Each point is reached from the start by the listed moves, each made once or not at all, plus a little noise. Is the number of moves made odd or even? Then give how often each move was made.
In the rows, zero is written as 128.

Moves:
(1): [183 126 122 114 125]
(2): [128 191 116 137 123]
Start: [126 130 110 103 120]
Points:
[181 193  92  98 114] => even (1, 1)
[182 129 104  89 117] => odd (1, 0)

Moves:
(1): [181 128 124 122 123 123 139 130 124 129 126]
(2): [131 197 124 134 134 119 132 124 116 123 136]
(3): [130 126 202 130 111 134 128 126 133 123 122]
(4): [132 123 129 189 127 131 134 128 124 126 131]
(5): [137 117 146 136 218 126 121 134 110 132 131]
(6): [136 132 126 124 131 181 133 133 132 124 136]
(7): [124 125 128 121 132 125 187 135 129 121 132]
(8): [125 131 129 129 122 123 123 186 131 133 130]
Start: [107 127 122 131 147 140 119 133 155 145 117]
Points:
[167 121 194 186 121 144 137 132 155 140 111] => odd (1, 0, 1, 1, 0, 0, 0, 0)
[172 111 212 197 207 136 124 199 137 148 118] => odd (1, 0, 1, 1, 1, 0, 0, 1)
[120 125 118 185 150 195 131 139 156 141 129] => even (0, 0, 0, 1, 0, 1, 0, 0)
[166 193 116 194 140 123 136 191 140 144 130] => even (1, 1, 0, 1, 0, 0, 0, 1)
[172 188 130 128 239 169 188 210 128 142 139] => even (1, 1, 0, 0, 1, 1, 1, 1)
[173 188 188 181 137 183 205 140 145 124 130] => even (1, 1, 1, 1, 0, 1, 1, 0)

Moves:
(1): [187 118 119 115 124 125 134 115 123 135 136 139 133 120 134 118 124]
(2): [123 188 119 130 116 135 133 111 121 123 116 128 108 130 118 114 143]
(3): [125 136 199 107 123 133 136 120 122 125 123 129 126 111 143 126 118]
(4): [143 126 138 183 130 116 128 125 123 127 137 122 111 131 123 134 119]
(5): [129 135 125 132 183 138 117 124 132 131 140 110 124 123 124 147 134]
(6): [139 128 133 144 119 181 128 132 126 117 121 123 125 129 124 116 121]
(7): [125 128 129 131 134 134 185 142 125 137 129 123 135 126 134 133 137]
(8): [134 137 128 131 132 125 121 169 115 117 123 130 140 120 132 126 122]
(9): [139 141 141 131 118 121 124 141 194 127 118 125 132 132 117 133 117]
(10): [118 127 136 137 114 129 122 144 128 181 150 120 111 119 138 116 130]
(11): [126 136 132 122 126 129 124 137 129 116 169 138 129 127 115 127 128]
(12): [119 125 138 133 145 141 126 125 125 139 125 181 126 119 120 132 119]
(13): [127 130 132 136 130 140 119 122 127 144 127 124 165 134 122 120 132]
(14): [135 129 133 122 128 138 131 141 128 133 135 139 121 190 137 136 131]
Start: [164 108 163 117 125 142 123 114 108 151 123 120 119 140 135 136 148]
Points:
[230 201 249 120  80 205 179 173 143 180 156 121 101 107 137  90 136] => odd (1, 1, 1, 0, 0, 1, 1, 1, 1, 1, 1, 0, 0, 0)
[181 195 246 185 140 217  99 149  84 181 180  91 103 111 118 109 145] => odd (0, 1, 1, 1, 1, 1, 0, 1, 0, 1, 1, 0, 1, 0)
[214 176 144 122 151 154 114 141  84 199 151 114  95 112 136 117 163] => odd (1, 1, 0, 0, 1, 0, 0, 1, 0, 1, 0, 0, 0, 0)
[170 112 181 156 195 234 158 117 104 178 129 143 153 134 117 146 150] => odd (0, 0, 0, 0, 1, 1, 1, 0, 0, 0, 0, 1, 1, 0)
[215 177 166 118 173 175 111 157  87 200 195 181  88 166 129 127 157] => even (1, 1, 0, 0, 1, 0, 0, 1, 0, 1, 1, 1, 0, 1)
[183 144 200 193 199 161 141 173 153 166 162 153 159 127  93 164 137] => even (0, 0, 0, 1, 1, 0, 1, 1, 1, 0, 1, 1, 1, 0)
[202 174 160 124 153 172 156 114  97 225 196 108 127 126 123 113 179] => odd (1, 1, 0, 0, 1, 0, 1, 0, 0, 1, 1, 0, 1, 0)
[159 117 167 120 149 151 118 150  91 146 116 176 136 122 130 140 136] => even (0, 0, 0, 0, 0, 0, 0, 1, 0, 0, 0, 1, 0, 0)

Moves:
(1): [169 126 133 128 141 134 128 123 128 119 134 123 120 133 139 125 134 131
 133 131 128 131 137 136 127]
(2): [127 202 129 127 119 133 141 121 136 123 125 136 139 123 125 124 127 110
 127 126 125 106 131 128 133]
(3): [120 124 182 118 122 119 139 125 139 117 123 117 127 129 121 144 120 137
 135 132 121 138 120 133 138]
(4): [127 128 138 186 123 133 128 134 124 130 123 130 127 115 124 141 141 135
 129 136 126 118 121 128 126]
(5): [114 128 133 135 173 127 125 125 131 136 132 124 135 120 129 118 121 123
 120 125 124 129 131 126 125]
(6): [123 121 134 124 136 196 126 113 124 139 119 137 136 132 122 135 107 136
 120 129 133 133 129 129 145]
(7): [126 122 123 131 132 133 184 136 127 124 133 133 130 134 124 127 126 135
 134 133 132 136 143 133 119]
(8): [136 126 134 124 128 139 118 171 126 133 126 130 136 137 119 131 128 133
 135 129 141 127 134 125 127]
(9): [126 129 118 144 116 133 125 138 195 120 127 117 116 134 129 123 118 109
 144 119 126 130 128 122 123]
(10): [143 139 141 140 121 124 137 121 138 199 149 119 125 130 129 141 108 141
 120 120 130 130 125 138 130]
(11): [118 121 125 128 124 140 126 119 130 112 194 138 122 119 139 134 120 134
 122 132 129 127 138 133 135]
(12): [144 125 135 123 128 130 123 134 138 134 119 195 125 123 129 127 120 133
 125 121 115 133 120 118 130]
(13): [132 115 133 139 127 123 127 124 132 129 131 132 179 140 124 124 126 128
 127 138 125 124 128 141 126]
(14): [127 133 132 136 133 128 126 125 122 126 131 132 117 171 119 130 130 127
 120 123 128 131 131 126 135]
(15): [118 129 135 130 123 139 134 135 132 129 126 137 134 128 180 129 133 130
 115 123 137 134 130 135 126]
(16): [125 139 106 119 141 123 128 124 136 121 119 134 136 121 135 184 127 126
 130 132 134 140 126 133 119]
(17): [104 132 142 116 127 137 118 116 135 137 136 132 125 128 123 126 201 137
 143 132 110 138 142 139 120]
(18): [126 143 117 130 133 126 139 123 136 115 121 125 132 131 125 128 120 186
 130 131 117 119 130 116 119]
(19): [121 131 122 137 136 133 123 124 116 128 125 134 119 135 142 124 119 122
 188 141 139 126 126 124 135]
(20): [128 130 132 119 125 123 128 128 141 139 127 126 112 121 128 130 118 132
 115 198 130 132 137 126 126]
(21): [130 137 125 131 135 120 128 111 134 131 131 129 127 130 113 129 132 128
 119 128 183 128 125 123 122]
(22): [121 142 124 148 116 123 131 125 118 118 137 125 129 115 127 110 123 130
 128 127 131 201 129 115 138]
(23): [121 124 136 123 123 124 123 122 124 136 123 127 134 128 123 132 120 127
 135 123 132 127 177 121 129]
(24): [119 133 120 134 128 125 124 134 132 121 120 132 115 129 116 122 120 148
 127 125 142 135 130 193 138]
Start: [ 91 122 104 146 117  94 122 158 127 129 104 126 119  98 137 138 134 124
 123 127 124 135 117 131 169]
Points:
[ 21 202 139 219 124 205 168 161 212 143 175 151 131  69 145 134 157 130
 118 196 193 209 220 121 173] => even (0, 1, 0, 1, 1, 1, 1, 1, 1, 0, 1, 0, 0, 0, 1, 0, 1, 0, 0, 1, 1, 1, 1, 0)
[ 86 138 148 189 139 187 128 174 157  94 121 154  97  92 190 229  90 239
 164 233 161 159 138 205 197] => even (1, 0, 1, 1, 0, 1, 0, 1, 0, 0, 1, 0, 0, 0, 1, 1, 0, 1, 1, 1, 0, 0, 0, 1)
[ 49 206 197 178  97 113 115 176 171 150  74 215 101  92 143 164 177 158
 177 204 187 142 172 187 183] => even (0, 1, 1, 1, 0, 0, 0, 1, 0, 0, 0, 1, 0, 0, 1, 0, 1, 0, 1, 1, 1, 0, 1, 1)
[ 71 152  98 175 100 119 113 180 206 117 151 199  98  92 184 128  76 177
 170 191 193 211 184  82 174] => odd (0, 0, 0, 0, 0, 0, 0, 1, 1, 0, 1, 1, 0, 0, 1, 0, 0, 1, 1, 1, 1, 1, 1, 0)
[ 93 188 178 211  89 101 118 183 223 138  76 192 152 107 108 163  94 113
 196 209 175 117 154 111 173] => odd (0, 1, 1, 1, 0, 0, 0, 1, 1, 0, 0, 1, 1, 0, 0, 0, 0, 0, 1, 1, 1, 0, 1, 0)
[ 99 122 157 180 170 159 185 172 143 102 102 122 175 120 101 123  78 228
 128 150 138 226 145 200 193] => even (1, 0, 1, 0, 1, 1, 1, 1, 0, 0, 0, 0, 1, 0, 0, 0, 0, 1, 0, 0, 0, 1, 0, 1)
[ 97 235 123 217 167 202 123 174 249 206  84 208 104  90 181 197 128 207
 177 201 129 150 145 196 169] => even (1, 1, 0, 1, 1, 1, 0, 1, 1, 1, 0, 1, 0, 0, 1, 1, 1, 1, 1, 1, 0, 0, 0, 1)
[110 138  99 188 143 163 180 142 169 129  57 218 112  85 156 212 100 233
  96 203 193 164 184 186 161] => even (1, 0, 0, 1, 0, 1, 1, 0, 0, 0, 0, 1, 0, 0, 1, 1, 0, 1, 0, 1, 1, 0, 1, 1)

Moves:
(1): [175 124 129 135 113 128 126 134 138 132 129 130 128 139 118 128 142 128
 122 125 115 111 123 124 129]
(2): [125 184 121 125 131 133 119 129 135 133 112 135 135 139 148 125 126 135
 122 135 124 139 116 128 128]
(3): [141 130 187 134 137 126 123 112 132 123 122 117 127 122 114 136 116 124
 143 121 122 127 141 126 118]
(4): [123 132 123 183 125 127 132 139 136 143 123 125 126 131 133 140 117 121
 119 122 129 123 130 131 130]
(5): [143 114 120 131 179 141 132 138 129 125 122 122 141 139 133 126 126 118
 134 121 133 124 124 111 128]
(6): [122 129 129 124 126 170 125 129 131 139 121 134 125 131 122 131 133 135
 122 131 130 123 127 129 130]
(7): [129 135 132 120 131 124 173 135 132 125 122 129 131 122 119 122 137 124
 112 127 119 130 130 123 135]
(8): [127 128 144 124 120 133 119 183 124 123 127 130 133 121 124 123 134 122
 134 121 129 118 129 123 134]
(9): [119 127 126 115 131 136 116 129 171 114 136 124 135 129 121 131 124 129
 123 131 126 140 138 129 130]
(10): [125 127 135 127 135 123 128 137 139 163 122 131 129 137 124 126 131 126
 134 130 130 125 131 137 129]
(11): [127 137 144 136 132 135 124 129 130 134 182 120 129 139 124 127 119 121
 128 133 143 124 123 129 133]
(12): [122 130 131 129 134 124 122 127 129 131 133 166 129 126 124 128 119 125
 123 130 134 125 131 125 125]
(13): [127 125 132 134 123 132 125 121 126 132 131 129 167 132 128 132 129 124
 122 129 123 134 131 126 126]
(14): [119 126 135 118 126 128 138 131 130 113 125 133 131 173 131 130 121 136
 128 114 126 133 139 130 120]
(15): [123 122 142 124 123 127 139 138 132 135 127 133 125 133 179 130 115 127
 130 139 140 112 132 111 128]
(16): [126 134 126 117 126 118 131 131 121 134 128 130 123 121 131 167 128 135
 127 123 127 125 134 119 121]
(17): [123 129 131 138 130 124 117 123 131 127 128 133 124 129 131 131 171 119
 127 129 127 132 129 123 128]
(18): [133 132 134 137 138 120 126 136 127 133 139 134 134 119 126 127 139 184
 109 127 114 128 128 133 118]
(19): [128 132 123 139 125 137 139 131 132 118 135 141 124 122 123 132 127 139
 179 142 131 125 132 125 132]
(20): [124 122 126 135 140 121 123 131 122 125 126 125 125 142 116 124 125 124
 120 177 121 130 126 120 121]
(21): [144 132 119 128 131 130 127 135 125 112 111 126 135 130 124 130 137 131
 124 138 192 132 128 150 144]
(22): [142 121 130 128 135 131 131 139 119 136 130 143 117 125 131 128 127 129
 128 138 117 177 124 122 123]
(23): [147 136 122 117 135 134 121 138 120 135 127 128 119 127 128 115 132 130
 132 133 118 130 189 124 137]
(24): [129 132 129 125 135 132 125 128 128 121 135 136 125 123 137 136 131 122
 135 136 113 127 131 161 125]
Start: [113 142 116 103 137 156 131 107 133 140 168 152 130 128 126 106 119 128
 140 124 139 150 140 124 145]
Points:
[126 161 215 119 176 149 130 167 153 141 198 182 138 136  88 114 153  85
 143 189 189 146 162 163 157] => even (0, 0, 1, 0, 0, 0, 1, 1, 0, 1, 1, 1, 0, 0, 0, 0, 1, 0, 0, 1, 1, 0, 0, 1)
[139 201 146 115 140 135 176 146 164 171 154 195 165 202 165 143 174 200
 136 188 101 135 157  82 121] => even (1, 1, 0, 0, 0, 0, 1, 0, 0, 1, 0, 0, 1, 1, 1, 1, 1, 1, 1, 1, 0, 0, 0, 0)
[155 163 145  91 137 166  82 175 174 134 236 204 124 130 112 143 167 107
 142 132 123 131 218 126 154] => odd (1, 0, 0, 0, 0, 0, 0, 1, 1, 0, 1, 1, 0, 0, 0, 1, 1, 0, 0, 0, 0, 0, 1, 1)
[142 154 156 152 125 174 121 216 161 192 142 215 138 182 158 163 173 176
 105 112 201 100 167 123 146] => even (1, 0, 0, 1, 0, 1, 0, 1, 0, 1, 0, 1, 0, 1, 1, 1, 1, 1, 0, 0, 1, 0, 0, 0)
[148 206 141 108 147 165  72 183 186 155 203 167 182 176 112 147 180 103
 119 197 174 153 142 153 156] => even (1, 1, 0, 0, 0, 0, 0, 1, 1, 1, 1, 0, 1, 0, 0, 1, 1, 0, 0, 1, 1, 0, 0, 1)
[188 210 111 152 195 219 109 160 155 209 178 198 178 179 136 158 122 116
 121 146 194 128 194 155 163] => odd (1, 1, 0, 1, 1, 1, 0, 0, 0, 1, 1, 1, 1, 0, 0, 1, 0, 0, 0, 0, 1, 0, 1, 1)
[158 190 189 191 197 221 121 128 172 165 203 203 175 179 161 140  75 103
 173 198 136 111 149 105 126] => odd (1, 1, 1, 1, 1, 1, 0, 0, 0, 0, 1, 1, 1, 0, 1, 0, 0, 0, 1, 1, 0, 0, 0, 1)
[124 209 190  76 212 227 138 177 195 146 147 222 184 174 117 150 154 126
 186 130 105 156 249 118 143] => even (0, 1, 1, 0, 1, 1, 1, 1, 1, 1, 0, 1, 1, 1, 0, 1, 1, 0, 1, 0, 0, 0, 1, 1)

Moves:
(1): [119 154 128 111 129 144 129 117 123 121 120 109 132 115 141 146 113 131
 125 152 122 145 136 111]
(2): [140 132 126 132 131  94 122 108 128 120 121 123 117 123 142 102 130 117
 135 128 129 147 128 134]
(3): [126 129 133 112 127 136 115 120 123 124 115 146 121 129 130 117 128 137
 127 114 120 144 137 139]
(4): [127 118 140 127 107 116 111 124 122 160 106 131 137 125 136 136 128 130
 160 112 107 136 117  98]
(5): [136 122 121 128 149 120 152 108 122 126 134 117 108 132 145 135 115 141
 145 124 131 137 129 121]
(6): [136 131 118 129 113 120 155 108 131 117 132 133 126 134 131 124 133 156
 104 113 123 142 116 133]
(7): [115 144 105 128 109 109 131 121 112 143 125 143 131 123 137 124 118 139
 142 146 104 122 131 124]
(8): [119 130 130 129 120 149 138 135 138 155 129 121 133 119 150 127 121 117
 140 110 145 136 110 138]
(9): [143 138 109 114 123 113 109 111 116 145 125 143 114 135 128 126 136 114
 122 122 132 124 134 109]
(10): [128 138 140 139 135 123 126 136 105 113 161 140 127 132  90 136 112 124
 137 106 125 128 119 129]
(11): [132 125 117 130 136 117 127 131 123 127 116 134 140 121 129 142 130 125
 118 126 126 127 121 137]
(12): [122 148 101 116 138 121 132 106 109 115 124 117 122 105 120 113 139 133
 139 112 119 115 121 105]
(13): [137 131 121 132 122 143 130 128 113 134 139 131 109 128 115 142 152 113
 137 121 108 148 146 140]
(14): [139 137 135 131 157 139 125 133 114 134 140 145 134 120 136 121 142 130
 136 149 125 140 128 119]
(15): [156 114 136 111 104 140 129 122 121 132 115 112 118 114 124 120 118 121
 136 117 137 119 114 128]
(16): [126 135 156 108 133 140 133 133 143 128 123 134 123 126 136 132 122 120
 126 117 117 111 115 144]
(17): [122 119 121 125 125 146 141 122 122 142 118 137 123 151  91 117 117  89
 120 133 132 120 125 109]
(18): [123 126 139 143 127 158 128 153 123 120 135 136 109 128 133 135 113 117
 136 128 104 134 122 123]
(19): [114 135 117 117 129 122 146 146 124 154 126 138 110 114 129 115 130 138
 115 120 143 137 129 120]
(20): [125 126 132 118 141 124  87 118 133 132 135 107 119 119 119 116 121 133
 104 135 117 136 106 149]
(21): [127 126 110 108 121 128 147 138 120 115 141 137 122 148 138 124 134 130
 128 124 121 139 118 127]
(22): [145 137 102 135 132 111 129 130 163 111 124 141 124 109 126 112 123 133
 165 126 120 134 116 127]
(23): [141 142 113 142 135 112 127 140 124 134 129 123 143 133 132 111 125 136
 129 125 118 126 133 123]
(24): [130 103 135 117 120 138 130 126 126 133 146 126 141 113 136 130 102 121
 111 117 111 138 137 124]
Start: [130 113 138 136 124 141 143 128 115 111 134 121 112 132 136 139 122 121
 143 127 124 122 120 119]
Points:
[160 148  67  37  57 157 185  56  45 123 112 175  42 144 109  99 138  93
 143  69  55 128  97 100] => even (0, 0, 1, 0, 0, 1, 1, 0, 1, 0, 0, 1, 1, 0, 1, 1, 1, 0, 0, 0, 1, 0, 0, 0)
[152 156 135  63 126 171  95  58  61 157 122 136  70  51 201 128 112  93
 144  63   7 225  71 106] => odd (1, 1, 1, 1, 0, 1, 0, 1, 1, 0, 1, 1, 1, 1, 0, 1, 0, 1, 0, 1, 0, 0, 0, 1)
[193 158  81 101 127 126 146 146  80  69 147 159  76 102 115 110  92  91
 199  54  64  99  53  91] => even (0, 0, 0, 0, 0, 0, 0, 0, 1, 1, 1, 1, 0, 0, 1, 1, 0, 1, 0, 0, 1, 1, 1, 0)
[157 130 116  39 128 214 133  65 114 131 113 102  38  64 153 103  26  64
 173  71  66 150  59  85] => odd (1, 0, 1, 0, 1, 0, 0, 1, 1, 0, 0, 1, 0, 0, 1, 1, 1, 1, 0, 1, 0, 1, 0, 1)
[162 153 101  85 101 146 182  61  41 160  95 114  58  80 122  96 143  99
 171 105  88 193  98  38] => even (1, 1, 0, 1, 0, 1, 0, 0, 0, 0, 0, 1, 1, 1, 1, 0, 1, 0, 1, 0, 0, 0, 0, 0)
[157 116 130  79  56 103 174  81  56 125  98 183  90 148 113 105  81 102
 169  58  58 150  53 114] => odd (0, 1, 1, 1, 0, 1, 1, 0, 0, 1, 1, 0, 0, 0, 1, 1, 1, 0, 0, 0, 1, 0, 0, 0)
[200 138 116  77 134 151  73  80  60 164 130 105  99  65 182  99 104  77
 127 107  77 215 113 138] => even (1, 1, 1, 0, 0, 0, 0, 1, 1, 0, 1, 0, 1, 1, 1, 0, 0, 0, 0, 1, 0, 0, 1, 1)
[131 152 156  90 123 139 182  93  99 161  93 144  91 117 154 109 112 105
 140 128  99 176  88  64] => even (1, 1, 0, 1, 0, 1, 0, 0, 0, 0, 0, 0, 0, 1, 0, 1, 1, 0, 1, 0, 0, 0, 0, 0)
[127 160  71  49 121 108 133  71  62 178 124  97 115  82 220 138  62 132
 168  88  31 148  67  69] => odd (1, 0, 0, 1, 1, 0, 1, 1, 1, 0, 1, 1, 0, 0, 0, 1, 0, 0, 0, 1, 1, 0, 1, 1)
[168 138  51  47 104 107 170  64  72 148 146 105  68  46 162 122  59 145
 173  24  85 194  24  59] => odd (1, 0, 0, 1, 1, 1, 0, 1, 1, 1, 1, 1, 0, 0, 1, 0, 0, 0, 1, 1, 1, 1, 0, 1)
[136 151 111  74 113 105 112  22  28 132 101  92  58  94 106  91  49 105
 205  98  61 161  77  57] => odd (1, 1, 1, 1, 1, 0, 1, 0, 0, 1, 0, 1, 0, 0, 1, 0, 1, 0, 0, 1, 0, 0, 0, 0)
